Rows are points. To make a cloud, some directions were put in groups of two or more. Within a group, all points are equally far from the middle, so they leave a hole (a ring in 2 directions, a hollow ball in 3). The other directions are filled evenly. Then the cloud was stretched, turned, moved and blurred a little. Count the holes, and give their numbers of directions, smallest first.

Cloud (21 x 3):
[[-12 -46 -30]
 [-12  70   7]
 [ 27   6 -34]
 [ -1 -31  26]
 [ 64 -29  13]
 [  6  69 -30]
 [ 50  79  -3]
 [ 26  -8 -44]
 [-25 -53  33]
 [ 21 -70 -17]
 [  7  27  47]
 [  6  10 -38]
 [ 16 -28  68]
 [ 64   5   5]
 [ 25  -2 -59]
 [ 29 -60  16]
 [ -6 -31 -25]
 [ 45  18  38]
 [-46  24   8]
 [-27  54 -12]
 [-53 -23  16]]
Holes: 0

Cloud, 28 rows:
[[ 59  10 -27  43]
 [-54 -25  31  -5]
 [-40  -3  42  47]
 [ 59 -24   5 -47]
 [-31  11  31  62]
 [-29 -43  12  -2]
 [ 22 -13  30 -66]
 [ 28  -2 -45 -17]
 [ -1  44  -1  70]
 [ -6  50  10  63]
 [-23  43  26  56]
 [ 23 -51  -4 -44]
 [ 24  23  49  41]
 [ 35 -10  31 -55]
 [ 23  46  15  65]
 [ 18  34  32  66]
 [-23   1 -29 -29]
 [-31  -2  60 -30]
 [-15  10  -6 -69]
 [-40 -45  42 -27]
 [-26 -41  47  25]
 [ 14   5  17  79]
 [  6  46  11 -31]
 [ -8  10 -34  22]
 [ 47 -43 -12  -4]
 [ 15 -31  54  45]
 [ 16 -38  44  46]
 [ 72   7 -27   6]]
Holes: 1 (4)

Cloud:
[[  5  -2  25  -2]
 [-16 -21 -10  33]
 [ 53 -49 -45  13]
 [ -8  23 -45  29]
 [-24 -35 -49  24]
 [-24 -78  20 -36]
 [ -7 -43 -35  70]
 [  3 -63 -19  65]
 [  3 -78 -49 -12]
 [-34   8 -41  -1]
 [ 51  48  -8  15]
 [  5 -23  -1  77]
 [-49 -35 -31   2]
 [-46 -25 -11   5]
 [ 36 -51 -13  42]
 [ 76 -27   7  -6]
 [ 29 -16 -12 -61]
 [ 12 -23 -43 -26]
 [ 20 -11 -11 -72]
 [ 61   0 -21  14]
 [ -6 -58  22 -61]
 [-40   2 -35  -2]
 [-10 -46  13 -52]
 [-38 -93   6 -23]
 [-39 -15 -21  10]
 [ 45 -60  12  35]
 [ 53  -3  23   9]
 [-24  24   6 -18]
 [  4 -11 -10 -12]
 [-59   5 -40  10]
 [ 36 -95 -46  20]
 [ 14 -24 -56  28]]
Holes: 0

Cloud, 32 rows:
[[-15 -13  49 -52]
 [-59  -4   3  57]
 [ -6 -23  -3  69]
 [  4 -20  47 -47]
 [ -3  50  -8  31]
 [-49   6  20 -56]
 [ -8  41  45 -56]
 [ -1   9  60 -22]
 [ 68  -6  26 -37]
 [-33  34 -25  41]
 [-14 -23  -2  69]
 [-34  18  26 -66]
 [-54  11 -23 -10]
 [ 30   6 -41  55]
 [ 22 -10 -35 -27]
 [ 49 -23  19 -47]
 [  6  -3  32  42]
 [ 13 -41  13 -36]
 [ -6  34 -34  43]
 [-44   8  27 -60]
 [ 13 -34 -40  29]
 [ 44 -11 -13 -50]
 [ 50  -7  -8 -55]
 [ 57   9   1 -62]
 [-13  34  32 -71]
 [ 77  25   9  -8]
 [ 64  -3   7 -55]
 [  9   6 -51  40]
 [ 15  46  28 -65]
 [  9  54  -2  22]
 [ 69  26  11 -52]
 [-17  10 -42  -5]]
Holes: 2 (2, 2)

Cloud, 48 rows:
[[ 84 -20 -25 -16  40  17]
 [-19  11 -16  37 -61 -11]
 [ 71 -48  26  23  28 -16]
 [ 74   8  26 -34  28  33]
 [ 29 -23 -28 -53 -36  14]
 [ 36  -8  21 -36   1 -42]
 [ 60 -11 -56  70  15 -17]
 [ 56  -5 -38  69  46 -14]
 [ 56 -33 -35 -24 -49 -41]
 [ -4 -29 -43 -24  29   5]
 [-26 -22 -10 -47 -55 -34]
 [  7 -34 -63  63   0 -74]
 [ 36 -14  -7 -51  12 -43]
 [-13  25   0 -52 -20  41]
 [-27 -31 -26 -49  10 -14]
 [ 45   3 -10  30 -30 -57]
 [ 69 -52 -46  25 -44 -37]
 [ 36 -26  40  11 -23  10]
 [ 66 -42  28  -5  47  -4]
 [-28  25  37 -70  -6  19]
 [-16  44  31 -50  -3  44]
 [ 22  38 -44  17  -3 -29]
 [ 64  -8 -17 -54 -11 -15]
 [ 35  -5 -44  64  51 -31]
 [ -7  -6 -37  59  -8  11]
 [ 28 -11 -28  23 -27 -78]
 [-15  -9  47 -29  -3 -29]
 [ 15   6  41 -52  19 -18]
 [  0 -16 -60   1  37  -7]
 [ 83 -35 -30  63 -13 -37]
 [ -5   5 -32  51 -22  17]
 [  6 -44 -51  70 -22 -31]
 [ 26  37 -46  20  -7 -26]
 [ -3  55  10   4  36 -11]
 [ 58  10 -29  53 -23 -36]
 [ 81 -70 -30  19  10 -39]
 [ 32 -28 -33 -52 -49 -12]
 [ 32 -55 -47  49 -42 -29]
 [-12 -36 -44  -5 -49 -74]
 [ 40 -12 -66  49  28  -6]
 [ -7 -42 -26 -33  19   4]
 [ -1  13 -43  32 -23  20]
 [ 25  37 -17 -33  26 -12]
 [ 23  27  38 -31  19  60]
 [-14 -54 -44   9 -29 -70]
 [  6 -65 -26 -18  -2 -18]
 [-19 -32 -34 -55  -5 -32]
 [  0  21  44 -64 -12  33]]
Holes: 3 (2, 2, 2)

Cloud:
[[ 17 -37  20  -2  -4  74]
 [ 30  -7 -29 -28 -40 -21]
 [-72 -26 -39 -24  -2  16]
 [ 12 -11  47  71 -11 -35]
 [-21  -6 -30  11  10  66]
 [-19   5  61  45   8  -7]
 [ 26  52  20  47 -15 -29]
 [-23  -8  58  -6  59  10]
 [ 56 -46 -11  68  -4  14]
 [ 21  16  43  70 -11 -24]
 [-58 -51  19 -17  51   1]
 [  7 -40  68  -5  22  23]
 [ -1  -9  41  44 -31  29]
 [ 45 -66  31 -10  25  33]
 [-11 -33  32 -37  85  -6]
 [ 33 -83  -8 -23  24  32]
 [  9 -23 -65 -67  12  41]
 [-45  48   7   8 -16 -19]
 [ 42  -3  22 -34   6  41]
 [ 29  13 -43  13 -61  -8]
 [ 80  -4 -30  31   6  38]
 [  0 -36 -14  18  10  85]
 [  9  48 -27 -65  48 -11]
 [ -1 -41  73  -8  29  11]
 [ 58   3 -32  -7  72  39]
 [ 36 -14  36  57  -3 -42]
 [-21 -67   2  29  38  57]
 [-20  13  -2  23 -73   3]
 [ 10 -51  30  78 -31  16]
 [-11 -35 -11 -63 -34  30]
 [ 29 -15 -20  42  58 -16]
 [ 45  54  19 -24  42 -21]
 [  6   4  12 -58 -17  24]
 [ 38 -26  21 -21   8  61]
 [-17  17  40 -31  -5  19]
 [-68  -4 -43  -6 -11   0]
 [  5 -16 -22  67  17  45]
 [-66 -44 -41 -27  -2  27]
 [ 20  43  20 -57  27  -7]
 [-18 -27 -59  28  -2 -19]
 [ 44  34   9  20  70 -28]
 [ 15 -51  -4 -26  86  28]
 [ 68  11 -55  27   4  38]
 [-36 -76 -36 -48   4  46]
 [  9  17 -24  14 -67 -33]
 [-27  23 -36  25   5  31]
 [ -7  10  -3  -2  16 -77]
 [ 11  67 -37  14  18 -26]]
Holes: 3 (2, 2, 2)

Cloud, 47 rows:
[[  19  -49   16   32   34  -76]
 [  25   29  -11  -13  -24   26]
 [   3   -1    8    9  -81    1]
 [  49  -44  -19   27   25  -47]
 [  30   42    1  -16  -39   -5]
 [ -26   49   -5   24   68   11]
 [  33  -26   50  -17  -15    7]
 [  -5  -21  -12   16   11   31]
 [   9  -23  -38   53  -36  -34]
 [  10   11   26  -55  -43  -12]
 [  -9   66  -21  -21   50    6]
 [   1   -9   40  -41   53   18]
 [ -33   47   -4    4  -62   74]
 [ -24  -44  -40   12    7   -2]
 [  56   -1   30   25   -4  -17]
 [  20   29   22   26 -114   30]
 [   3  -28    1   43  -73   -1]
 [  39    8   10    3   72  -15]
 [  33  -17   33  -28   64  -41]
 [  -5   32  -20   13    7  -40]
 [ -17  -30   23   21  -72   39]
 [   4  -33   40  -29   31    4]
 [ -45   62   22   15  -85   42]
 [  18    1   66  -25   10  -18]
 [  14   14   20  -13  -38   62]
 [ -25   61   46   32  -66    5]
 [  22   13   -3   31  -80   -9]
 [  41  -16   29  -13  -46   10]
 [ -20  -51  -32   32   -1   -4]
 [  60  -49    0  -14   91  -67]
 [  41   -5   23  -32   -8   27]
 [  87    6   49   -6   -8  -16]
 [   2   39  -25   32  -31  -19]
 [  19  -11  -17   53  -65  -17]
 [ -15   55   40  -17  -65   12]
 [  47  -17   26  -17   65  -42]
 [  13   37  -19  -27    6    3]
 [  23   38  -19   45  -27   50]
 [  35   48   21   61    6  -33]
 [  56   11   11  -15  -42    2]
 [  30   34   19  -10   54  -53]
 [  37  -22   45  -44  -25   22]
 [ -20   -9    5   23  -79   36]
 [  29   63   -5  -33   76  -31]
 [  27   32   62   -2   -9   19]
 [ -55   66   29  -13  -31   48]
 [  19  -20  -31  -34   59  -93]]
Holes: 1 (2)

Cloud (87 x 8):
[[ -41   39   39   55    4   35   -1   21]
 [   1  -35   -8   20   66   32   62   21]
 [ -64  -20   32   44   55   40   24   12]
 [ -33   -9   26   45  -30   45   39   12]
 [ -28   56  -25   67   32   21  -59  -22]
 [  -1   18  -11  -37   71   49  -38   31]
 [ -32   11   -3  -27   29   43  -13  -19]
 [   4   30   15   54  -31  -65   38  -12]
 [ -25   21  -49   20   46   11   39  -23]
 [ -52   26  -10   86   29   13  -29   -9]
 [ -50   39   15   25   95  -21   35   -2]
 [ -38   -1   11   74  -77  -25    7  -25]
 [ -29  -46  -27   67   -6   41  -31   25]
 [  -6  -27   21   18  -24   12  -39   27]
 [  29   50  -34   10   12    8  -40  -40]
 [ -17   16  -43  -58   19  -68  -23  -16]
 [  -6  -34  -76  -33  -20  -29  -34   -6]
 [ -24    2   -2   53  -12  -96   36  -37]
 [ -12   84  -43   36   36  -51  -18   -6]
 [   2   22  -14  -43  102   10  -13   24]
 [ -20   33    0   18  -35   15   60   10]
 [ -60   41  -48    4   11    2   19   -2]
 [  -1  -24  -40   39  -86  -36  -14    5]
 [ -30   19   11   46  -60    5   33  -29]
 [  -6  -17    4  -17   19   32   29  -23]
 [   7  -29    5   28   -5  -40  -57  -24]
 [   0   67  -28    3  -29  -17  -56   41]
 [ -48   29    5  -22   24   50  -34    9]
 [ -30   -7    9   28  -15   16   28  -48]
 [  -7   37  -12   48    0   11  -88  -24]
 [ -21  -24  -20    1   35  -46   26   46]
 [ -30    5   26   72   -1  -45   41  -52]
 [ -34  -81  -15  -13   16  -31    4   28]
 [ -62   41   -4   52   75   29   -5    7]
 [   5  -14  -28   28  -12  -86   40  -41]
 [  35    9   -7   29   -9  -26   42  -23]
 [  -6   55  -49   -5   90  -31   -5   -7]
 [   8   87  -42  -20   16  -10   12   31]
 [ -12   23    0  -35   -9  -17  -66    5]
 [  11  -27   20   -5    3  -37  -33    4]
 [  -2   52    8   14    9   37  -63   -4]
 [ -72  -43   -4   45  -24    8   27  -22]
 [  26   83  -58    6   -2  -47   -9  -17]
 [ -69  -18   -7   46    8  -21   32   23]
 [  23  -22    7    9  -15  -85   28  -27]
 [ -58    9   24   50   -4  -80   45  -31]
 [ -24   46   -9   49   21    6  -68  -41]
 [ -18  -11  -10    8   57   58  -46   49]
 [ -27    1   12   92  -34   -8   11  -41]
 [ -22   -2   19   61  -44   40   23   13]
 [ -14   43   -3   -4  112   17   10   19]
 [ -25  -72  -17    5   46   23   29  -18]
 [ -48  -13   33   53  -60    2   21  -15]
 [ -65  -31   36   37  -35  -12   -5   -6]
 [ -54   69  -47   22    9  -21  -22   -4]
 [ -22    9   -7    2  108   34  -16   18]
 [ -34   -7   -7   -1   89   41  -34   20]
 [   5   26    8   19  -12 -106  -12  -20]
 [ -75   60   10   24   -4  -50  -18  -20]
 [  19   31  -25  -14   46   48   38   12]
 [ -47   -3   15   45  -71  -11   28  -29]
 [ -75  -19   18   32    4  -19   73    3]
 [ -28   34  -35   12  -21  -71  -67   -9]
 [  -6  -77  -15   -3   40  -52   19  -18]
 [ -42  -33   18   48  -62    6    3  -27]
 [  -3  -41  -32   50  -78  -12  -37    8]
 [ -17   67  -37   47   25   63  -57   17]
 [  -4    5  -24   45   35   -2  -77  -21]
 [ -13  -28  -17  -17   58  -19   86    6]
 [   0    2  -79  -46   22  -37  -44    4]
 [ -86  -14   28   41   12    4   27   16]
 [ -33   46  -21  -22    6   21  -36   57]
 [ -10   78    1   49   20   -3  -46  -44]
 [  17   45  -17   -9   14   59  -39    2]
 [  23   28  -17  -43    7   13  -62   12]
 [ -20  -15  -48   36  -59  -55   15  -11]
 [  42  -41  -24   45   -2    5  -22   -4]
 [  -8  -49  -19  -17   70   14   62   -1]
 [  -2  -15  -28   16   94   -7  -27    9]
 [  -5  -22  -41   49   20   65   21    8]
 [  43  -23  -20    5  -16  -47   15  -34]
 [  46  -20  -26  -35  -19  -23    1  -14]
 [  -4   28  -43  -22  -11   71  -51   45]
 [ -52   21  -39   -5   14   71    6   31]
 [  13   -6    9   14   -7    9  -62   24]
 [ -35  -39    4   31  -22   17   10  -43]
 [ -57  -15  -38   -9    8   44  -17   -9]]
Holes: 3 (2, 3, 3)
